Each wall is flat, endless, passes through zero and stands at right angles to its row. A trip goes straight from one point to another. Which walls does it cross, in order?

Walls:
(1): [-53 -35 -24]
(2): [  6 -38 -17]
(3): [74 19 26]
(4): [ 48   2 -24]
(5): [ 13 -24 -35]
(6): [-24   9  29]
(7): [-36 -19  47]
(8): [ -1 -14  13]
(9): [-67  13  16]
(10): [ 29 -57 -30]
Trips:
[-24 -24   0] to [-88 -33 -31] => none
[ 11  -4 -64] to [ -6  17 -28] => 2, 10, 9
[25 55 -3] to [ 93 -12 -49] => 5, 10, 2
[ -3  -8 -33] to [-52 -23 -39] => 9, 4, 7
[ -2 -76  76] to [-10  -6  14] => 3, 10, 2
[  2 -55 -71] to [  6  -8 -63] => none

Walls:
(1): [ 39  -8   0  17  -3 -20 -95  14 -31  46 -32]
(2): [-46  24 -43 -21  43  14  32  21  32  26 -30]
(3): [ 15   8   6 -14  14  -4  21  35 -10  -2  25]
(4): [ 16 -40  -3   3   1  16  31 -17  67  -8  12]
(5): [-68   9 -37  14  75  12  23  -9  15   5  -7]
(6): [ -6 -35  12  30 -11   0   7  -6  27  -9  18]
(7): [ -2   0 -17 -14 -15 -53 -19  -7  -2 -26  -7]
(8): [-44  -6  52  23  33  14 -19  42   3  25 -12]
(9): [-34  33   0 -44  34  77  38   8   9  32  40]
(10): [ -8 -15 -33   6 -15 -42  40 -14  20 -25  14]
(11): [ 74   5  -5 -14 -23 -15 -11  -3  23 -11 -31]
Trips:
[-33   7 -17 -15  40  10  55  -3  -6  28   4] to [ 31 -19  66  67 -35  85  30 -20 -61  -9  -9] => 10, 6, 2, 5, 3, 4
[ -7 -63  18 -26  -5  13   8  35 -39  -3  21] to [ 12  17  39  11 -12  40 -17  53  34 -11  10] => 4, 1, 11
[-42 -38  30  16  23  -4 -18  21  13 -13  56] to [-44 -38 -37  14 -30  32  32   7  19 -10 -16] => 2, 3, 8

Walls:
(1): [ 11   8  15 -17  17  39 -48  -4 -17 -42 -30  -2  -7  -5   5 -13 -13  31
 -43  19  15  24  -3  11   3  43 -12  25  58  61  -3  27]
(2): [-14 -11 -31 -72  61  -2  58  21  18  27  -8  27  13  34  27 -13 -17  42
  57 -14 -24   7   2  11  10  11 -52  11  -9  -9  17  25]
(3): [  1 -46  39 -23 -21 -12  10  -6  24 -36   6 -42  46  40  13  15  25  31
   2   5 -13   9 -25 -12  47  -9  56  10 -58  -8 -81 -12]
(4): [ -8  14 -22 -26 -13 -35  -3 -20 -33 -34  -4  12 -13 -15  11  14  20  21
  18 -57 -15  -8  50  28  -3   0 -19  39  36 -28  13  56]
(5): [-52  35  21 -41 -80 -20 -25   3 -42   7 -25   3 -11  52  31   0   9  42
 -10  35 -14  36  32 -21 -17  20  11 -49  22  24 -10 -15]
(6): [-11 -38  29   9  -9 -36  -9  26   3 -64  53  -9  10  32  -1  26 -12 -19
 -70  20 -31 -28  30  28  20 -28 -58 -71 -20  14 -17   5]
Trips:
[ 31 -24  54 -14  32  -5 -55  -1   0  26 -30  50  14   5  38  68  55  25
  36  -3 -14 -45  20 -91  67 -22  23   0  36  -2 -35  40] to [ -2   8  21  -1 -45 -32 -19 -56   9 -18 -14 -23 -34   4  37 -40 -17  27
  74   8  18 -20  72  53  15 -10  22  11  45  32  28 -10] => 2, 3
[-36  17 -58  18  35  15  -9  -4   4  54  12 -35   3  -1 -22  40   9 -22
  15   8  41  12  36 -47  17  52 -27 -49  41 -28  12  16] to [ 14  83   6 -37 -11  -3 -90  39  36  50 -10  50 -20  -3 -36  22  13 -17
  28 -55 -58 -24  27  58 -29  43  59  12  -7  66 -24  -9] => 4, 1, 2
[-87  21  63   5  17  -6 -14  -7  15  18   3  -5 -16  25  53 -12 -40 -13
  51  16  39  40  17 -43  -7 -12  20  17  16 -17  57 -62] to [-45 -23  35  -9  33 -15  -8 -13  25  59  57   5  38   2  15  16 -45  27
 -39 -19 -11 -35 -37 -15  59  11 -25   4 -25 -29 -11 -19] => 3, 6, 5

Walls:
(1): [-20 -64  34 -15 -26 -17   5  -3 -40 -11  21 -11 -11  -3 -74  26 -11  -5
   0  49   0 -11   5  13 -26  -8  15 -21  26  35  16  14  29 -16  25 -18
 -13   8   5 -14  29  33 -23  60  70  13  65 -57]
(2): [ 24 -55  30 -16  25  42 -13  11 -15  -4 -21 -32 -30  -3  26  19  31  34
  -1  23 -11  -9 -44 -18  16   9 -11 -12 -44  42  14  29 -19 -18   8 -24
  27  21 -11  28  19 -18  48 -20   7 -51  10  42]
(3): [ 36 -11  13  40   2 -21  36  36 -10  12  14 -37 -12  -9   6  51   8  -6
 -30  13  45  -6   9 -62  21 -13 -46   3  -7  16 -34  16  52 -42  -1 -30
 -13   3   2 -16 -46 -10   8 -16 -23  11  16   5]
(4): [  2 -30 -14  -7  21  24  12  -2  27  -3  22  -4 -17 -39  56 -24  -6 -19
  23  -1  61  23 -31  56   4  24  14  31 -21  31 -23  -9 -33  21 -27 -41
 -17  52 -34   1 -16  28  48  45  16 -11   4 -34]
(5): [ -2  60  -5  21   2   9 -18  46 -40   5 -17 -15  65 -28  -1 -25 -44   5
 -15  10  35 -45 -49   8  47  -3   2 -10  25   5   8  28 -24   7  14 -10
  -3 -17 -69 -18 -35 -11   5  44  29  11   4 -17]
(6): [-45 -10  45  35  23 -27   5   8  19   3  -6 -35 -16 -15  48  -8 -33 -13
 -55 -20  21  -4   2  34 -20 -11  13 -49  -7 -33  55  -4 -27 -13 -25 -27
 -33  -2  29 -23 -18  -3   4 -32   6   9 -17  -7]
(7): [ 20  45 -74   3 -48 -12  11  -6 -12   4 -40 -27  12   4 -13 -63  -9  18
   4 -23   5  -8 -10  22   8  -2 -50 -22   1   1  38  25   8  53 -48 -18
 -20  32   9  12  12 -54 -32   2  31  -7  25  -6]
Trips:
[-10 -18 -65  35  20   1   9 -49 -25 -40  -4  22  28   6 -29  38   6  13
  34 -18  25   6   3   9  43 -45 -59 -21 -77 -27   9  12  25  25  -3 -18
 -24  30   8  16 -24  31 -26 -72  19  43 -19  23] to [ 20   4 -21  39 -27 -30  32  22  59 -10  22 -25 -39   9  -4 -46 -12 -12
  27 -34  41  -4   2  17  -1  19 -49   8  34 -28  -8 -13  13 -43   7  10
  21 -22  24  12  25  -1  -6  -7  -3  22 -25 -15] => 6, 4
[ 15   6  -8  -1 -47  47  40   9 -16 -47  11   6  52  19  51  -3  21  -9
  32  44 -37  12 -33 -16 -28   4 -38  17   5 -58   7  42   2  39  -2   7
 -12 -15 -11 -10  13  -4  60  19 -38 -36  10 -28] to [  2  49  24  25  13  75  32 -31  17  53 -14  35  53  20   0   7   3  28
  35 -47 -15  31  14 -26  49  30  50 -15 -23  48 -11  -4  21 -36 -34 -51
  24  22 -40  19  23   8 -21  37 -21  -1 -40  17] => 7
[ 20  13 -37   0  46  -4  -7 -13  -5  12  17  -1  16 -40   1  32 -10  23
 -27 -30 -28  -1 -22  10 -17  -2 -12  -4  25  45  16   8 -12 -17   5  26
 -19 -11  52  45  27  17  15 -11 -13  25 -54   3] to [  1  36 -73 -55  35  18   9 -23   0 -21 -27  39 -20 -11 -44  38  -3  -6
   8  11 -18 -17  35  15  -7   0   6   7 -36   4 -40 -23 -19  19   1   1
  42  49  -3 -50 -10  29  -6  -1  53  27  -9   6] => 6, 2, 4, 7, 1
[ 18  24  14   2  10  37  33 -43  -6   1 -20  17 -67  31  15   3  -9 -20
  17   8   0  48 -55   4  -1 -25 -13  23  29  13 -14 -20 -20 -40   6 -11
  22   3  41 -28 -21  15  12   6   9  -3  30   4] to [ 12 -24 -25  11  24 -23  40  22 -34 -23 -17 -15  38  28  23  16  -1  22
 -31  95  16 -64 -28  23  54   4  12  49  49  -4  17  21 -29  -5 -31   5
 -47  -5  50  23 -30  39 -38 -62  -9 -46 -31 -25] => 6, 1, 5, 4, 7
[ 22 -34 -46  -8   3  10  16  20   1  41  33 -15 -17 -12 -15   2   1 -12
 -30   6   3 -26  18   1 -14 -20  11 -36  -2  33  76  19 -33  16  -9 -18
  49 -41  27 -15   2 -10  43  22  32 -13 -21 -11] to [-24  39  15 -58 -14 -43  42 -19  12 -21  18 -26  69 -11  29 -24 -43  -7
  -7 -47  13 -21 -28  13 -13   2   4 -38 -34  -3   1 -10  46 -52 -31  10
  -7   6 -34  23  -9   1 -33  16 -14 -24 -18  -9] => 2, 1
[ -8  40  14 -50  -4 -35  55  38 -48   7 -27  -7  24  37 -43 -36 -39  32
  16  28 -23 -59  -6  22  59  13 -16   9   4  -1  29 -37   3 -33 -33 -24
   3 -48  18  10  23  24  30 -10 -18  27 -22  39] to [ 38  44   8  -4 -22 -16 -36  12  17   9  49  10 -26  30  58 -21  50  25
  24  24   9   4  15  55 -14 -22  28 -10  -5  -7  23   8 -16  19  25  34
  36 -50  46 -21 -41  16 -28  16 -42  20  -8  18] => 6, 7, 5
[ 27  24 -29  -4  -8 -25 -22  31 -30  38  33   4  24  -2  32  -7   4   5
 -43 -31  17 -37 -18 -18  -2 -17 -60  26  -8 -20  -1  -5  51   8  -3  33
  -2 -17  -2   3  13 -11  22 -17 -49  -5  -9  21] to [ 20  -7  35  -2  -7  47  46  33 -18 -13 -57  11 -43   1 -19  26 -26  17
  15 -30  11   3   8 -16  21  39  19  -9  15  66  20  27  10 -37   5 -14
  -8  10  30  -3   8  41 -40 -57  30  19   5  27] => 2, 5, 1, 7, 6
